Each row is a point. Each copy is the shape, with its points in the same order, stretched, turned, moved and blurred by noise. Say if it was mirrored as well.

Shape (8 x 3):
|  25.5 | -52.1 |  13.8 |
|  -2.1 |   4.6 |  -8.5 |
|  -8.0 | -32.7 | -10.4 |
| -14.2 |  11.4 |   1.0 |
| -16.2 |   4.3 |   9.1 |
| -27.2 |  28.3 | -11.9 |
|  19.0 |  -2.7 |   0.2 |
|   6.6 |  18.7 | -14.4 |
Copy 1, 8 rows:
|  -7.3 | -53.1 |  20.4 |
|   2.1 |  13.1 |   5.5 |
|  19.9 | -19.6 |   7.7 |
|   8.6 |  22.1 |  15.2 |
|   9.3 |  17.3 |  24.8 |
|  17.0 |  42.7 |   6.2 |
| -16.3 |  -6.2 |   7.0 |
|  -9.3 |  20.7 |  -4.5 |
Copy 1 is: mirrored
Copy 2 (8 x 3):
|  48.3 | -34.9 |   6.2 |
| -14.4 |   3.4 |   8.0 |
|   2.7 | -35.3 |   2.6 |
| -12.1 |  13.1 | -11.1 |
|  -4.4 |   3.7 | -16.8 |
| -38.9 |  23.6 |  -8.3 |
|  13.6 |   4.7 |  15.8 |
| -15.6 |  17.5 |  17.3 |
Copy 2 is: mirrored
Copy 3 (8 x 3):
| -36.6 |  48.4 |  -0.1 |
|   4.8 |   4.6 |  -7.3 |
| -31.0 |  11.5 | -12.8 |
|  10.1 |  -2.5 |   1.5 |
|   0.0 |  -3.1 |  11.7 |
|  17.8 | -23.9 |  -5.0 |
|   7.7 |  26.6 |  -9.7 |
|  21.7 |  11.2 | -18.7 |
Copy 3 is: mirrored
Copy 4, 8 rows:
| -52.7 |  -3.1 | -14.3 |
|  11.0 |  -9.7 |  -3.7 |
| -19.4 | -29.6 |  -3.3 |
|  15.1 |  -3.3 |   9.3 |
|   6.0 |  -4.6 |  18.2 |
|  38.0 | -12.8 |  14.2 |
|  -5.4 |   5.9 | -14.2 |
|  22.5 |  -1.0 | -11.6 |
Copy 4 is: mirrored

Shape:
| -10.6 |  34.8 | -19.3 |  15.9 |  18.1 |   7.9 |
|  -6.5 |  10.4 | -16.0 |  34.9 |  39.2 |   6.6 |
|   6.2 | -11.8 |  15.1 | -12.7 | -10.4 | -25.7 |
| -28.4 |  12.8 | -23.9 |  33.4 |  21.8 | -13.9 |
| -20.3 | -34.6 |  16.8 |  -2.4 |  -4.3 |  11.9 |
| -11.9 |  10.5 |   7.9 | -38.4 | -27.2 | -25.6 |
|   5.5 |   0.3 | -13.1 | -12.3 | -25.6 |   0.4 |
|  -1.5 |  17.6 | -18.1 | -30.4 | -10.4 |  20.4 |
| -15.4 | -31.1 |   0.7 | -10.0 |  19.7 |  -0.5 |
|   3.0 |  -1.9 | -22.9 | -28.8 |  -6.3 |  14.5 |
|   6.6 |  11.9 |  -7.7 |   0.6 |  16.5 |  35.6 |
Copy 1, 11 rows:
| -35.4 |  26.5 |  -8.7 |  16.0 |  18.5 |   8.5 |
| -32.4 |   7.8 | -18.2 |  36.2 |  38.1 |  -1.8 |
|   7.7 |  -6.2 |  -4.9 |  -7.5 | -11.5 | -29.1 |
| -42.8 |   5.6 | -30.9 |  33.1 |   9.3 |  -7.3 |
| -10.2 | -39.4 |   6.3 |  -3.1 |  -0.6 |  -0.5 |
|  -6.1 |   9.2 |   1.3 | -33.0 | -32.7 | -17.8 |
|   6.5 |   4.4 |  -5.2 |  -4.2 | -12.4 |  15.7 |
|  -9.7 |  19.2 |   1.9 | -21.0 |   3.2 |  30.6 |
| -17.1 | -27.6 | -18.4 |  -7.3 |  16.1 |  -7.1 |
|   0.8 |   4.1 | -12.4 | -18.9 |   7.6 |  24.3 |
| -15.7 |   7.2 |   5.5 |   7.3 |  34.2 |  29.1 |
Copy 1 is: only turned
Copy 2:
| -21.7 |  16.5 |  -9.3 |  39.2 |  20.1 |  -3.9 |
|  -8.8 |  -3.4 | -15.5 |  41.5 |  40.5 |  -8.9 |
|  12.7 |  -1.6 |  17.9 | -29.6 |  -1.1 | -14.9 |
| -33.7 |  -6.9 | -10.4 |  28.3 |  31.5 | -32.0 |
|  -2.5 | -36.1 |   5.3 | -12.3 |   6.5 |   8.8 |
| -26.6 |  17.7 |  21.1 | -33.8 | -11.7 |  -9.0 |
|  -9.6 |  12.4 |  -7.3 |  -9.1 | -17.9 |   2.4 |
| -16.7 |  22.5 |  -7.7 |  -1.4 |  -9.4 |  27.5 |
|  -6.3 | -23.6 | -12.4 | -21.6 |  23.5 |   1.5 |
|  -5.4 |  15.7 | -15.7 |  -8.1 |  -7.4 |  21.9 |
|   6.3 |   7.1 | -13.3 |  28.9 |  13.7 |  30.0 |
Copy 2 is: only turned
Copy 3:
|   9.7 |  45.2 |  -7.2 |  22.3 |  14.4 |   4.7 |
|  22.4 |  27.3 |   3.3 |  22.2 |  33.6 | -16.2 |
| -22.1 | -13.9 |  11.1 |  -7.9 |  16.0 |   8.7 |
|  -3.2 |  31.0 |  -6.6 |  25.9 |  23.2 | -32.2 |
|  -2.8 | -19.8 |  33.0 |  -3.6 |  -8.5 | -18.6 |
| -43.5 |  10.6 |  -0.4 | -20.8 | -10.2 |  20.0 |
|  -9.0 |  -1.8 | -12.5 |   1.3 | -13.2 |  16.0 |
|   7.5 |  26.6 |  -9.4 | -11.9 | -21.1 |  18.2 |
|   2.1 |  -2.4 |  16.1 | -15.9 |   6.4 | -25.5 |
|  11.1 |  10.6 | -15.0 | -14.5 | -14.6 |   7.2 |
|  35.4 |  22.2 |   6.7 |   5.9 |   2.3 |  12.0 |
Copy 3 is: mirrored

Shape:
|   5.6 | -21.8 | -10.6 | -15.4 |  18.8 |  32.5 |  40.2 |  -3.2 |   1.5 |
| -33.3 | -10.7 |  22.9 | -36.0 |  -1.1 |  -8.7 |   9.8 |   7.2 |  -1.0 |
| -32.9 |   0.9 |  29.7 |   3.3 |   9.3 |  -1.0 |   7.5 |  22.7 |  19.5 |
|  27.3 | -23.2 |   6.1 | -17.8 |  -9.8 |   0.9 |  20.5 |  -0.5 |  18.9 |
|  31.2 |  11.1 |  28.0 |  25.6 |   4.5 |  -8.3 |  -6.8 | -27.6 |  16.5 |
|  47.6 | -16.1 |  -1.3 | -40.5 |  -5.7 |  12.5 |  46.9 | -24.3 | -18.2 |
|  13.3 |  -8.7 |  43.5 |  23.1 |   8.1 |   2.4 |  -8.0 | -18.5 | -16.3 |
|  -8.7 | -10.8 | -15.3 | -32.9 |   8.4 |  25.8 |  31.9 |   3.5 | -15.1 |
| -11.9 |  34.4 |   4.7 |  22.0 |   5.8 | -10.2 | -16.5 | -14.2 | -25.4 |
| -16.7 | -15.8 |  11.3 |  15.6 |  13.3 | -23.6 |  -0.7 |  27.9 |   2.9 |
|  -3.3 |  31.4 | -27.2 | -21.1 |   1.2 |  17.9 |  18.1 |  33.5 |  -9.4 |
|  -3.6 |  -2.0 |  37.6 |  -7.9 |  -1.7 | -22.3 |  14.9 |  11.6 |  10.6 |
|  30.2 |  14.7 |  14.7 |   3.8 |  26.8 | -16.0 | -26.2 | -27.3 |  -1.0 |
| -25.4 |   5.0 |  -7.6 | -16.1 |  -9.6 |  28.5 |  -9.4 |  33.9 | -17.6 |
| -26.4 |   8.1 | -21.3 |   3.0 |  -6.0 |   8.7 |   6.4 |  -3.8 |  -1.2 |
Copy 1 (15 x 9):
| -29.5 | -17.0 | -14.9 |   3.5 |  15.9 |  28.8 |  15.5 | -23.9 |  28.7 |
| -25.9 |  12.9 |  -7.5 | -10.8 |  22.2 | -24.8 |   9.3 |  10.1 |  14.0 |
| -26.7 |  -9.5 |   8.7 |  -0.9 |   8.7 | -27.0 | -16.3 |   0.2 |  26.7 |
|  -7.7 | -21.9 | -13.6 | -13.2 |  -5.4 |  15.7 |  17.6 |   5.1 |   8.9 |
|  29.1 | -28.5 |   6.7 |   8.5 | -22.3 | -20.0 |  10.5 |  -1.3 |   4.1 |
|   4.5 |   3.5 | -44.7 | -19.6 |  -3.5 |  30.7 |  36.7 | -16.6 |  12.0 |
|  14.6 |   9.3 |   9.6 |  17.0 | -20.5 | -18.5 |   9.5 |  -7.6 |  -2.4 |
| -24.7 |  11.3 | -19.9 |  -3.6 |  30.7 |  22.9 |   8.5 | -16.3 |  28.8 |
|  29.8 |  16.7 |  -3.1 |  19.3 |  23.2 | -24.7 | -15.8 |  -5.4 |   6.2 |
| -23.6 | -14.7 |   0.8 |  11.1 |   7.6 | -13.9 | -28.2 |   0.9 | -13.0 |
|  -1.6 |   5.6 | -19.0 | -20.7 |  47.9 |  19.3 | -30.0 | -22.5 |  29.7 |
| -16.2 |  -5.0 |  -8.7 |  -9.6 |  -9.7 | -30.7 |  -4.3 |   4.2 |   8.0 |
|  31.1 | -23.9 |  16.1 |   3.6 |   7.1 | -16.3 |   7.1 | -14.6 | -19.7 |
|  -9.5 |  24.8 |   8.8 |  -8.4 |  41.5 |  17.4 | -23.3 |  -2.6 |  26.9 |
|  -2.7 |   1.8 |  -9.3 |  17.5 |  34.9 |   4.6 |  -5.8 |   5.2 |  27.6 |
Copy 1 is: mirrored
Copy 2:
|  24.7 | -32.0 |  10.4 |  16.9 | -15.0 |  38.6 |   7.9 |  -8.3 |  18.0 |
| -13.3 | -31.8 |  27.8 | -24.1 |  -7.3 |   2.4 |  -3.6 |  -5.0 |   4.9 |
|  -8.3 |   1.2 |  35.6 |  -7.7 |   3.9 |  -9.6 |   6.1 |   9.9 |  25.7 |
|   1.1 | -23.6 |   9.2 |   0.8 |   5.0 |  16.5 |  20.3 | -42.4 |  -1.1 |
| -10.6 |  16.2 |  10.3 |  38.2 |  -2.6 |  -4.8 |  10.5 | -23.6 | -17.1 |
|  22.7 | -43.5 |  11.6 |  15.1 | -12.5 |  42.3 |  29.1 | -37.1 | -31.9 |
|  -8.0 |  -1.1 |  18.0 |  30.5 |  17.4 |  16.1 |  -6.7 |  -3.9 | -18.3 |
|  30.9 | -36.8 |   6.7 | -11.6 | -22.6 |  33.8 |   9.0 |  -3.0 |   7.8 |
|   6.5 |  21.7 |  -8.6 |  12.4 | -16.8 | -21.8 |  -7.9 |  26.4 | -23.4 |
|   7.1 |  -2.7 |  17.4 |   5.6 |  23.8 | -18.5 |   0.8 |   6.1 |  21.9 |
|  42.3 |  11.5 |   1.2 | -20.0 | -20.9 |   8.3 |  16.4 |   4.3 |   8.6 |
|  -6.3 |  -7.4 |  34.4 |   2.4 |   9.9 |  -7.0 |  15.9 | -11.7 |  -2.5 |
|   8.2 |  10.4 |  10.8 |  24.5 |  -9.5 | -20.9 | -17.8 | -24.7 | -29.4 |
|  21.9 |   2.2 |   7.3 | -36.6 | -10.8 |  21.1 |  -2.2 |  13.3 |   9.7 |
|   8.4 |  -6.1 | -15.8 |  -6.2 | -21.7 |   7.4 |   4.0 |  15.2 |   3.9 |
Copy 2 is: mirrored
